Every row gives one point. Any point is a mix of the corners, with weights that add up to 1. It lies inside the corners' shape when no weight is negative. Is each point inside? If not, which corners have a negative weight?
(in the rows, 128 means zero)

Corners:
(1): [97 70]
(2): [ 86 190]
(3): [185 139]
Points:
[171 169] -> outside (1)
[112  97] -> inside
[172 134] -> inside
[ 93 149] -> inside
[151 138] -> inside
[176 139] -> inside
[178 138] -> inside

Corners:
(1): [158 180  96  79 154  47]
(2): [120 168 139 162 136 102]
(3): [129  55 158 142 138 148]
(4): [145 175  56 134 102 152]
(5): [ 94  92 137  70  82 162]
(6): [ 90  54 110  79  80  81]
(7): [104 173 130 161 226 111]
Points:
[123  88 136 126 128 127] -> inside
[104  84 114  84 111 116] -> outside (2)
[132 164  84 134 130 134] -> inside
[127 102 120  96 108 112] -> outside (7)
[ 78  20 163  38  98 135] -> outside (2, 4)
[102 124 103  83 117 131] -> outside (2, 3)
[123 131  98 124 145 110] -> outside (2, 5)
[129 192  83 122 143  77] -> outside (3, 5)

Corners:
(1): [ 62 175 131 197  92 178  74 114 184]
(2): [121 145 136  75 101 151 142  29 141]
(3): [125 102  99 143 174 173 174  50 139]
(4): [ 98 152 121 218  95 249 206 148 156]
(5): [134 124 100  81  58 140 130 113  84]
(6): [ 24 163 138  88 117  89 108 144  78]
(7): [155 179 103 120 152 145 142 136 136]
(8): [166 149 144 169  50 132 148 145 159]
(9): [ 98 136 104  38  99  76  85 206 138]
(10): [145 126 209  87 155 119 108 197 100]
Points:
[161 141 152 125 115 124 114 151 167] -> outside (4, 5, 6)
[116 126 115 122 141 149 144 103 133] -> inside
[ 23 179 137 112 116 123  80 184  99] -> outside (2, 3, 8)
[117 143 147 124  77 128 120 177 128] -> outside (2, 3, 7)
[ 65 152  97 110 145 149 128 117 152] -> outside (5, 8, 10)
[111 130 136 127 104 155 140 123 126] -> outside (7)
[119 152 136 119 119 149 127 119 138] -> inside

Corners:
(1): [123 189 156  91  95 127  95 151 115 170 176 144 127 150]
(2): [123 140 137 118   7 149 106 140 152  91 100 149 141 115]
(3): [143 120 130 164 151 126 140 144 115 149  64 122 111 124]
(4): [117 142 144 130 137 140 115 135 191 117 100 163 120 104]
(5): [149  47 143 127 124 136 160 133 137 131  86 165 146 116]
(6): [143 138 114 171 116 138 132 148 153 144 100 150 145 112]
(7): [140 177 123  96 119 100 119 116 111 126 122  88 168 149]
(8): [132 178 143 155 126 113 147 140 100 165  81 154 107 195]
(9): [135 148 128  94 131  64 109 109 105 162 111 128 138 136]
(10): [126  94  87 114 140 146 103 131 130 148  79 130 118 121]
(11): [206 121 137 103 104 117 107 143 136 120 145 130 133 110]
(12): [124 174 139 113 108 135 141 110 122 139 203 165 145 113]
(13): [126 141 117 119 121 134 124 156 122 107 172 166 143 107]
(14): [144 147 131 195 132 140  95 118 117 151 108 138 144 157]
(15): [160 174 153  91 132 126 111 126 120 146 100 159 144 111]
Points:
[130 152 132 125 117 128 120 134 123 138 123 146 138 131] -> outside (11)
[135  99 114 137 127 132 110 138 144 131  93 132 132 118] -> outside (8, 12, 15)
[171 131 135 113 108 121 112 138 135 127 129 137 134 118] -> inside
[139 160 129 118 109 118 118 128 115 140 134 138 141 131] -> outside (4, 5)
[140 146 138 130 105 126 125 136 127 134 116 147 136 131] -> outside (10)
[118 133 117 155 100 146 131 144 119 133 115 143 136 137] -> outside (4, 9, 11, 15)
[155 111 127 162 113 153 121 150 144 119  74 161 123 120] -> outside (1, 7, 9, 12)
[136 138 139 122  87 133 114 131 135 132 101 147 129 126] -> outside (6, 7, 13)
[140 139 134 131 129 122 123 133 128 141  98 140 128 123] -> inside

Corners:
(1): [116 158 115 108 148 167  77 128 151 122 133 175 113 105 163 153 136 112
 158  69]
(2): [131 150 127 117 160 191 175 112 138  76  71 139  94 167  96 111 143 124
 111  79]
(3): [112  97  85 112 117 136 185 148 143  69  83 104 117 133 124  98 222  43
 170 127]
(4): [129  54 131 119 122 118 128  91  28  97 119 117 109 158 139 166 115 181
 139 145]
(5): [ 75 154 168 112  74 157   7 118 191 116 126 150 119  71 121  66  92  88
 115 116]
(6): [ 62 127 135 128 153 107 113  87 132 141 154 152  87 168 118 132  56 136
 121  98]
(7): [108 118 125 178 172 101 130 177 122 173 123 104 157 100 179  91 190 140
 189 121]
(8): [137 121 103 141  97 150 152 146 125 120 144 170 123 144  92  57  95  70
 113  93]
(9): [127 111 129  90 168 124 122 200  68 156  92  40  57 113 146 130 166 142
 165 131]
(10): [133  93  94 128 104 140 110 156 184 123  92 107  86 116  85  54 148 103
  93 120]
(11): [132 152 154 149 162 139  98 183 103 152 126 128  92 138 139 134  97 109
  94 102]
(12): [127 198  99 162 100 122 136 175 117 197  70 106  90 158 184 210  47 186
 145 220]
(13): [ 99 161 116 113 112 153  79 150 109 149  86 117  97  99 150  89 199 108
 116 129]
(14): [126 133 154 134 195 155 186 142 140 193 116  72 109 103  89 140 137 145
 131 176]
(15): [112 144 112  98 157 107  69 143 117 164 104 146  87 115 106  67 172  83
 150 149]
(16): [147 111 147 111 116 124 141  95  72 156  58 116  94  87 158 147  92 122
 113 159]
(17): [ 79 152 105 162 138 120  93 121 172  92 124 111 152  41 121 117 199  96
 177  64]
(18): [126 148 172 104 136 108  80 137 129 120 120 129 127 119 113  96 119 172
  96  94]
(19): [101 143 129 149  72 138 155 164 118 145  44 170 109  90 155 147 139 104
 157 157]
(20): [127 139 166 193  83 115 137 126 178 110 163 110 150 122 141 103 175 156
 185 129]
(21): [118  64 140 129 124  97 120 107  59 148 113  66 134 136 119 167 168 160
 171 115]
Points:
[114 138 124 138 110 133 131 151 121 143  84 131 105 115 141 134 130 124
 142 143] -> inside
[112 145 135 136 129 137 139 137 131 128 101 121 111 108 126 122 142 115
 141 134] -> outside (1, 7, 10, 21)
[108 137 122 131 109 136 111 130 154 113 113 136 117 116 135 114 125 114
 148 103] -> outside (4, 11, 13, 14, 15)
[118 138 132 137 116 132 121 142 132 132 107 127 114 118 136 121 137 126
 141 127] -> inside
[114 120 126 127 121 130 121 129 120 130 108 123 111 120 128 116 138 123
 143 125] -> outside (11)
[113 134 133 135 126 136 129 135 117 134 112 128 113 123 137 131 125 128
 141 120] -> outside (10, 15)
